Every row gives one point. Two turns around zero, p and q, are shown by what they do to some points. Write where each new point lands after one turn and then the other. Backwards means that the second turn is done in reverse. Each puzzle has new turns, and all numbers are rounded.

Turn p:
[-25  42] => [-24  43]
[ 49 -15] => [ 49 -16]
[25 -6] => [25 -7]
[-44  -5] => [-44  -4]
[ -6 -15] => [ -6 -15]
Turn q:
[-31  -5] => [-18 -26]
[  0 -35] => [ 26 -24]
[31 39] => [-7 49]
Where do these land?
q, then p: [30 13] => [12 30]
q, then p: [  8 -38] => [ 33 -21]
q, then p: [-18 -24] => [  4 -30]
q, then p backwards: [-20  49] => [-50  17]

Turn p:
[-14  15  -5] => [  3  -5 -20]
[-43  -6 -10] => [-21 -32 -23]
[ 66   2 -34] => [60  9 42]
[-11  14  -3] => [  3  -2 -18]
[  2 -26  53] => [-47  30  20]
Turn q:
[-41 -38  17] => [-43   4 -39]
[-12  13  11] => [-15 -10  11]
[ 64  27 -11] => [ 64 -13  26]
[-11  -3 -18] => [-5 21  1]
Where do these land?
q, then p: [ 1 29 58] => [-50 -22  35]
p, then q backwards: [  8   3 -39] => [37  8 13]
p, then q backwards: [-41 -14 -17] => [-6 -7 46]
p, then q backwards: [ 33 -18  -3] => [  8  33 -17]

Turn p:
[-39  11  16   6] => [ -5 -14  28 -30]
[16  8 18 -2] => [  7 -11 -21  -7]
[ 44  17 -25 -49] => [-41  -1 -47  37]
[-34  -9 -12   9] => [-3  7 37 -4]
[-7 16 -7 17] => [ -4  16   3 -19]
[ 19 -43  11  17] => [46  1  0 23]
Turn q:
[ 4 44 -1 28] => [  6  10 -49 -13]
[-19  36 -14   5] => [-10   1 -39  16]
[-25 -28 -25   8] => [ 21 -14  13  36]
[  7 -12 -20 -16] => [ -6 -26  12   4]
[10 -8 65  3] => [ -2  53  24 -32]
[  8 -40   6  -5] => [13 -5 39 -3]
[ 14   8 -12 -22] => [-21 -20  -1  -8]
Where do these land?
q, then p: [ -2 -76   6  17] => [ 48 -30 -52 -15]
q, then p backwards: [-28 -13  13 -15] => [ -8 -15 -32  -5]
q, then p: [ 50  23   2 -22] => [-28 -32  27  31]
q, then p: [-13  11 -10  -7] => [ 3 14 14 -3]
q, then p: [ 13  22 -19  17] => [-9 16  3 31]
p, then q: [-26  18  -4  -9] => [-15  19  13  19]
q, then p: [ 6 15 12 20] => [-23   8 -13   7]
